Rows are points. Each copy is the shape, with its points in the same order, stretched, turned, moved and blurred by noise. Is it also mirrored, or only turned?
In the rows, zero is written as 128.

Shape:
[[ 95 109 150]
 [115 125 138]
 [103 114 146]
 [143 177 123]
 [133 101 154]
 [141 177  63]]
Copy 1:
[[132 117  96]
 [121 122 124]
 [128 119 106]
 [ 77 117 171]
 [137 153 101]
 [109  95 235]]
Copy 1 is: mirrored
Copy 2, 6 rows:
[[125 116 159]
 [122 127 136]
 [120 121 148]
 [114 133  91]
 [113 147 157]
 [155 133  78]]
Copy 2 is: only turned

Shape, 10 rows:
[[127 120 131 147]
 [157 164 113 116]
 [ 88 122 168 141]
 [177 156 106 124]
 [ 94  98 152 133]
 [ 83 130 151 140]
 [134 146  90 123]
 [129 141 105 159]
 [101 134 175 149]
 [ 87 128 154 143]]
Copy 1, 10 rows:
[[140 132 136 141]
 [114 114  71 129]
 [181 122 196 145]
 [ 96 117  59 135]
 [155 132 182 125]
 [181 128 174 134]
 [118 133  71 118]
 [136 143  99 142]
 [180 113 184 156]
 [175 135 179 140]]
Copy 1 is: only turned
Copy 2:
[[115 143 107 116]
 [162 137 105 137]
 [ 77 103 100 137]
 [173 149 100 120]
 [ 82 109 119 131]
 [ 90 129  96 147]
 [155 172 119 140]
 [136 175 101 128]
 [ 84 108  83 134]
 [ 83 121  97 146]]
Copy 2 is: only turned
Copy 3, 10 rows:
[[122 135 121 121]
 [111 103 168 154]
 [153 114 116  71]
 [ 86 118 167 168]
 [150 117  86  90]
 [170 110 121  84]
 [144 113 146 166]
 [132 144 149 142]
 [135 120 130  67]
 [160 115 122  83]]
Copy 3 is: only turned

Shape:
[[161 155 163 163 115 121 157 155]
 [137 141 118 127 156 108  92 149]
 [159  96 116 142 128 162  83 103]
 [105 120 168 135 143 152 150  90]
 [115 155  92 120 124 159 159 133]
 [127 113 154  82  89 127 125 164]
 [136  83 111 146 163  98  85 120]
 [160 112 150 141  90 148 159  92]
 [160 152 113  97  91 116 135 120]
 [103 164 132 127 102 149 142 144]
 [127  94 171 132  90 108 116 112]]
Copy 1:
[[ 90  88  86 135 156 100 144 141]
 [128 152  91 122 124 142  99 146]
 [157 127 148 142 166 146 149 136]
 [134  69 118 122 120 117 129 100]
 [133 142 100 174  91 118 159  94]
 [ 95 135 154 112 118  81 163 133]
 [145 135 126 142 136 160  73 172]
 [ 89  67 166 157 160 120 187 122]
 [ 77 144 152 154 123 131 178 126]
 [104 127 114 146 122  90 146  90]
 [ 80  82 180 119 160 111 129 143]]
Copy 1 is: mirrored
Copy 2:
[[ 89 140 138 117 123  92 160 175]
 [137 115 172 100 118 163 141 138]
 [174  94 176  88 114 118 159 116]
 [134 147 156 146 138  89 136 138]
 [151 159  84 146 106 140 131 139]
 [124 171  96  72 169 147 171 127]
 [130  54 190  89 136 131 144 103]
 [115 143 140 120 124  75 174 117]
 [122 167 128 107  90 149 167 106]
 [128 183  95 115 125 117 124 153]
 [104 134 148  81 157  74 154 116]]
Copy 2 is: mirrored
Copy 3, 11 rows:
[[152 126 118 139 138  85 151 158]
 [146 171 115 128 117 139 128 144]
 [ 86 105  93 139 116 170 139 157]
 [148 101 155 151 145 146 180 120]
 [139 125 133 119  98 102 144  90]
 [118 122 125 170 177 113  79 128]
 [110 157 143 124 121 171 126 167]
 [101  70 120 131 162 115 146 141]
 [115 120  90 105 167 106  95 116]
 [160 116 120 133 117 113 123 112]
 [120  81 126 148 188 146  98 170]]
Copy 3 is: mirrored
Copy 4:
[[126  95  84 110 102  88 104 175]
 [123 113 121 164 153 145 107 124]
 [ 93 147 182 139 140 145  97 187]
 [177 134 166 130  69 108 164 163]
 [139 145 137  51 121 115 103  95]
 [ 68 162 149 162 108 101 152 130]
 [111 127 150 196 118 196  97 161]
 [ 98 129 154  69  90 118 139 200]
 [ 81 121 123  68 155 139 146 138]
 [149 161 118  95 119  94 123 127]
 [ 95 159 141 170  90 146 153 206]]
Copy 4 is: mirrored

Shape:
[[110 152 125 139  99 161 149 115 150 126 130]
 [112  85 150 113 107 141  67 140 123 158  89]
 [163 112 137 144 136 103 127 126 156 116 148]
 [178 143 148 157 127  98 132 115 125 123 150]
 [139 144 120 148 135 175 148 152 142  72 116]
 [163 143 102 128 146 116 155 117 137 133  95]
 [139 134  92 137 118 118 131 102 139  64 120]
 [122  62 116 109  79 146 121 154 121 177 129]
 [130 122 136  90  68 140 105 131 149 148  93]
 [134 123 148 168 154  92 163  90 162 123 142]
 [131 151 103 175 109 120 146 131 118 107 105]
 [116 108 111 106 113 144  63 144 139 178 138]
 [100 115 128  97  86 110  98 182 157 167 104]
 [102 101 135  73 108 125 108 154  90 161 129]]
Copy 1, 14 rows:
[[163 149 122 140 172 112 100 117  92 112 133]
 [160  82 162 109  92 115 179 105 184 169 156]
 [ 68 109 130 115 107 114 120 114 124  82  87]
 [ 57 116 129 158 119 110 114 139 103  90  89]
 [122 106  65 119 175 116  92 128  73 134 145]
 [ 68 138  98 117 172 125 150 128  80 118 111]
 [124 102  96 134 131 138 140 125  82  70 147]
 [135 150 148 122  83 147 136  89 185 177 176]
 [174 116 144 142 153 107 160 110 167 119 183]
 [ 73 136 134 129 116  79 121 108  78  67  35]
 [118 124  87 163 158 141 134 112  70 144 118]
 [155 113 176  69 105 176 145 117 191 147 134]
 [190 129 132 110 148 141 164  97 204 149 114]
 [176 155 134 122  95 142 153 155 187 155 144]]
Copy 1 is: mirrored
Copy 2 (14 x 11):
[[140 152 167 134 105 170 168 135 143  95 130]
 [174 111  77 126 129 189 135 109 162 160 111]
 [121 143 116 115 117 113 150 157  96 144 114]
 [117 160 136 139 119 123 151 171 102 139  86]
 [118 132 150 110 112 154 148 194 162 142 175]
 [ 77 150 105 129 106 129 117 151 138 134 122]
 [ 87 130 143 113 106 178 131 198 110 127 144]
 [168 162 114 135 120 171 102  97 128 159 142]
 [143 162 126 109 143 201 122 117 160 131  98]
 [108 128 117 134  84  84 158 144 103  98  94]
 [110 124 159 145  77 167 157 182 126 141 108]
 [167 143  94 142 148 174 164  79 131 147 139]
 [145 117 118 121 144 173 138  67 154 168 104]
 [149 145  86 172 162 154  97  79 130 154 122]]
Copy 2 is: mirrored
Copy 3:
[[162 146 112 161 116 109 131 145 117 113 117]
 [184 107 130  92  99 173 121 159  82 178 126]
 [135 128 140 115 149 116 126  99 129 131  95]
 [103 123 105 120 142 115 125 108 115 129  83]
 [139 148 107 157 162 101 139 143 169 150 107]
 [106 135 138 151 126 132 114 122 154 119 119]
 [145 125 150 144 116  99 146 102 190 116 102]
 [174 155 113  79 107 119  98 155  81 146 173]
 [175 102 148 116  74 112 102 159  92 158 132]
 [124 127 136 156 157 130 127  82 140  89  91]
 [119 147 103 126 115 118 127 150 163 102  86]
 [168 141 169  96 102 146 131 152  74 152 121]
 [182  90 166  97 116 121 101 183  73 150 119]
 [142 113 127  75 125 129 151 168  76 155 164]]
Copy 3 is: only turned

Shape:
[[128 133 111 133 206 163 112 160 154 112 128 138]
 [153  94 130 139 114 141 119 130 131 114 109 161]
 [153  94  98 139 135 158 146 109 123 107 149 158]
 [146  99 115  44 121 167 111 132 123 183 197 146]
 [132 163 107 131 116 115 151  97 116 212 127 107]
 [147  98 114 112 122 144 112 108 124 121 111 123]
 [146 113 183  93 145 156 153 123 149 152 135 131]
 [135 106 103  94 187 156 126 139 107 148 131 151]
 [120 123 107 160 134  81 155 109 182 105 126 151]
 [149 119 105 146 142 163 122  95 172 120 141 159]
 [132 110 109 163 116 104 107 113 112 161 107 149]
 [114 192 106 134 132 158 125 115 136 137 106 137]
 [147 121 147 150 179 163 176 174 161 115 115 126]
 [131 174 114 120 141 161 112 100 113 144 161 157]
 [ 63 102 110 160 117 123 140 121 127 154 161 151]
 [146 106 107 161 154 163 131 101 117 107 140 132]
 [132 176 137 165 124 137 114 120 121 131 171 131]]
Copy 1:
[[170 170 129 105 147 115  88 150 108 113 143 143]
 [130 113 109 139 121 113 142 189 108 132 122 145]
 [165 139 107 142 130 136 145 138  92 112 102 138]
 [118  96 158  81 213 155  97 154  99 136  88 101]
 [113 124 115  95 169 134 131  50 189 156 140  60]
 [141 126 115 164 161 127 129 157 117 120 131 120]
 [106 192 155  97 182 145 118 159 143 154  99 140]
 [161 147 121  99 175 161 108 130  90 131 154 112]
 [110 132  88 135  41 119 116 106 126  96 110 116]
 [155 144 103 122 119 120 111 159 141 104  88 117]
 [116  71  93 107 115 138 140 135 153 123 154 106]
 [174 153 131 133 106 116 118 115 145 138 131  85]
 [134 216 129 106 158  74 132 136 108 146 132 168]
 [181 131 151 111 126 176 108 129 145 135  98 112]
 [112  92 125  63  81 149 153 104 128  64 128  87]
 [178 154 115 142 145 142 143 132 126 102 120 145]
 [156 117 163 111 110 144 119 128 171 130  94 159]]
Copy 1 is: only turned
Copy 2:
[[116 175 105  82 153 124 193 115 103  98 137  75]
 [131 139 134 108 124 101  99 122 125 145 124 138]
 [117 145 134 130 160 104  92 132 121 119 153 123]
 [107 145 201 184 172 212  98 127 138 168  74 136]
 [ 96  60 169 180  92 173 128 159 130  86 154 157]
 [125 128 145 119 107 112  88 152 142 140 111 122]
 [ 92 145 128 148 149 153 143 124 139 129  82 173]
 [124 167 151 133 150 139 160 162 113 125 131 109]
 [103 114  92 121 149  84 149 101  89 129 162  97]
 [ 92 142 113 105 150 107 105 115  91 104 138 115]
 [141  79 154 135 102 109 102 147 101 117 154 135]
 [107 119 109 103  93 160 127 147 104  92 188 109]
 [105 168  99 118 160 115 209  90 133  84 139 133]
 [114 118 137 102 134 172 100 152 107 106 170 124]
 [150  80 108 191 159 147 109 103  95  74 188 130]
 [123 127 118 105 143  97  99 141 125  85 157 126]
 [124  82 120  90 136 166 109 115 130  94 169 135]]
Copy 2 is: mirrored
Copy 3, 17 rows:
[[200 147 121 131 140  81 165 106 111 153  91  74]
 [141 105 138 152 109  93 142 152 150 121 129 117]
 [145 113 146 169 111 141 166 156 141 102 121 115]
 [114 207  97 178 145 142 170 125 186 208  92 154]
 [157 136  73 111 182 167 107 166 164 147 124 160]
 [123 121 100 149 123  88 161 156 152 117 109 110]
 [110 148 142 150 165 113 145 154 149 192  82  82]
 [175 167 100 161 139 112 161 122 171 164  68 101]
 [146  48 150 124 133 135 138 105 129  79 180  92]
 [162 102 146 162 146 125 177 157 126 138 147 114]
 [163  94 106 120 109 132 120 144 167 122 132 149]
 [190 114  87 106 188 113 138 135 116 132  98 179]
 [168 152 169 128 163  89 136 134 123 137  90  48]
 [175 126  95 142 159 164 155 135 116 164  96 188]
 [165 104 140  90  94 164 163  92 179 130 133 157]
 [157 109 132 155 111 144 169 167 118 113 119 112]
 [167 115 122 122 127 180 127 135  84 142 142 175]]
Copy 3 is: mirrored

Shape (18 x 12):
[[134 139 136 181 111 110 118 171 157 111 102 143]
 [152 142 118 124 126  96 107 162 105 172  99 119]
 [113 141 132 109 114 113 105 154 153 126 130 126]
 [119 151  98 117 155 150 165 155 129 145 107 151]
 [141 149 140 126 198 137 118 158 156 109 120 145]
 [138 138 132 155 124 155 125 109 154 174 147 138]
 [113 139 123 103  91 127 111 163 141 107 113 124]
 [113 114 129 134  98  97 115 145  32 110 120 100]
 [130 134 125 109  94 115 168 107 150 104 130 150]
 [141  67  70  98  98 113 120 141 144 108 104 125]
 [112 146 104 137 138 112 113 169 134 123 110 114]
 [170 145  96 189 128 142 139  80 145 158 105 141]
 [113  67 137 177 100 152 127 149  13 111 121 121]
 [193 146 101 108 114  99 119 166 149 101 150 134]
 [122 128 143 133 145 110 108 151 141 189 138 153]
 [128 154  96 122 127 114 169 150 152 146 125  96]
 [216 153 120 127 106 122 105 153 104 107 119 130]
 [111 154 106 114 100 102 107 155 119 111 153 149]]
Copy 1:
[[ 62  85 144 118 166 109 140  95  89 127 126 137]
 [106 108 170 143 142 109 155 147 111  91 162 151]
 [104 126 139 132 115 135 117 124 113 108 108 139]
 [123 152 149  91 119  87 158 119 152 119 108 147]
 [146  93 117 102  91 116 143 150 113 137  95 187]
 [122 124 107 138 144 110 154  88 168 132 130 125]
 [ 94 136 174 117 133 137 117 103 104  95 100 119]
 [139 113 193 112 185 123  82 159  92 100 139  77]
 [ 84 136 121 116 120  95 113  77 115 125 123  76]
 [122 113 187 124 106  99  95  73 123 117 149 118]
 [102 119 171 134 131 111 118 149 121 117 107 163]
 [108 110 133 174 160  64 186  77 147 166 137 109]
 [163  86 200  44 225 130  83 115 129 124 144  43]
 [147  84 121 155 135  83 107  95  67  80 121 137]
 [116 125 114 110 138 124 134 135 143 105 171 159]
 [ 91 121 145 148 110  69 135 134 168  97  96 131]
 [152  74 155 144 163  90 143  93  61  92 123  99]
 [128 149 138 131 167 108  95 114  80  94 122 132]]
Copy 1 is: mirrored
Copy 2, 18 rows:
[[113 114 160  90 152  91 119 138 127 122 166  83]
 [141 123 125 109  76 112 162 125 152 127 166  80]
 [147 146 136  89 114 121 104 134 180 119 151 112]
 [ 72 167 141 125 113 122 147 137 141 152 154 138]
 [115 171 205  98 126 147 130 141 158 121 125 119]
 [128  99 155 176 115 116 120 112 144 100 130 151]
 [145 156 111  93 115 124  92 126 169 136 171  95]
 [181 119  77  76  83 114 122 153  91 187 156 100]
 [134 155 136 121 161 110 112 120 155 193 145 149]
 [ 90 147 100  92 176 160 140  97 165 152 133  90]
 [108 148 130  74 113 109 120 131 150 127 132  94]
 [104 128 167 182 163 103 145 103  89 145 106 131]
 [137  67  84 120 103 146 127 143  44 180 194 122]
 [ 91 143 138 118 110 128  95 127 185 173 129  89]
 [142  95 157 114  91 128 162 154 186  87 152 121]
 [ 85 152 122 101 102  81 120  92 149 146 124 126]
 [129 136 142 156 105 141 104 127 138 191 157  72]
 [138 141  88  94 116 130  92 170 163 152 136 111]]
Copy 2 is: only turned

Shape:
[[154 103 114  89 173  84 107 118  97 107 126 119]
 [108 109 126 156 132 137 131 126 113 125 152 107]
 [ 95 168 121 132 137 110 117 170 139 140 154 126]
 [179 144 132 158 136 159 174 134 131 130 161 121]
 [139 139 190 154 117 142 173 144 131 124 138  87]
 [137 124 128 144 129 118 147 195 170 144 159 144]
 [ 97 103  98 101 168 136 143 121 114 103 126  97]
 [145 111  85  92 180  87  95 122 157  71  88 129]
 [116 133 109 110 151 101 159 110 128 107 125 149]
 [173 162 138 186 122 162 164 136 103 127 138  94]
 [146 141 154 129  95 177 138 126 122 129 150 113]
 [130 121 140 156 119 164 169 147  86 113 108 139]
 [156 134 130 168  76 131 172 139 129 136 140 101]
 [114 125 123 145 165 100 103 132 172 147 138 152]
 [123 121 115 108 150 132 141 127 119 155  99 105]]
Copy 1, 15 rows:
[[ 91 119 144 194 113 115 118  59 120 180 124 213]
 [128 149 122 107 100 101 123  97 100 110 146 121]
 [108 133 188 151 145  82  96 125 130 103 159 124]
 [137 177 127 165  91 137 186 112 149  67 174 122]
 [165 203  97 137 107 141 141 147 126 107 189 132]
 [125 152 152 154 112  52 143 166 163  88 140 142]
 [127 125 128 120  83 125  76  55 143 128 134 164]
 [129  66 148 166 164 101 101  51 125 159  95 220]
 [128 117 142 187 120 106 113  67 148 136 113 121]
 [144 202 144 131 114 162 200 106 111  64 181 116]
 [110 157  92 134 111 171 149 154 137  97 158 100]
 [136 198 125 128  77 150 156 130 111 105 111  94]
 [124 193 105 128 132 118 186 129 148  85 145  95]
 [152  82 170 156 146  64 135 116 105 145 151 139]
 [136 127 152 127 107 150 129 104 149 170 147 143]]
Copy 1 is: only turned
Copy 2 (15 x 12):
[[135 127 111  98  85 105 105 159 139  73 153 197]
 [115 125 119 142 139 124 131 157  72  91 131 100]
 [ 85 126 161 146 148 118  95 184 126 125 116  72]
 [163 177 133 156 156 161 179 123  80 159 141 135]
 [142 180  90 165 150 118 173 142  94 157 124  65]
 [ 99 114 151 163 154 147 145 167 120 175 154 101]
 [141 111 121 141  79 125 112 154  89 102 106 134]
 [129  83 128 138  76 133 124 124 181 108 115 195]
 [148 109 133 108 105 144 145 153 144 104 107 120]
 [168 203 136 155 182 127 176 116  68 156 130 127]
 [119 182 109 133 125 158 146 113  79 163 122  98]
 [137 156 130 113 111 121 194 107  82 132 123 125]
 [166 151 109 143 192 140 176 148  80 177 119 116]
 [111  72 139 149 129 144 107 143 150  99 153  80]
 [173 119 127 121 110 106 101 137 103 137 135 125]]
Copy 2 is: only turned
Copy 3 (15 x 12):
[[134 134 164 175 109 161 164 119 111 113 130 118]
 [115 134 105 117 106 135 122 113 124 125  93 152]
 [139 134 129 115 117  87 155 150 101 136 137 183]
 [121  93  75 152 108  81 129  81 136 116  82 118]
 [ 74  63  78 133 119 110 142 107 151 117 114 135]
 [125 112 135 112 154  64 149 146  97 110  97 144]
 [114 165 135 134  80 146 148 109 132 102 119 140]
 [167 151 162 152 115 142 183 159 108  86 152 102]
 [118 142 147 131 113 120 151 131 110 130 156 108]
 [125  79  46 148 121 106 136  71 137 116  98 120]
 [130  91 102 137 118 111 123  94 178 133 106 137]
 [114 124  95 135 174 118 150  95 144 123 127 118]
 [123  56  97  98 148 103 134  89 127 126 118 106]
 [139 147 143 136 125 102 113 175  88 110 135 146]
 [126 121 140 143 128 133 138 102 129  92 154 128]]
Copy 3 is: only turned
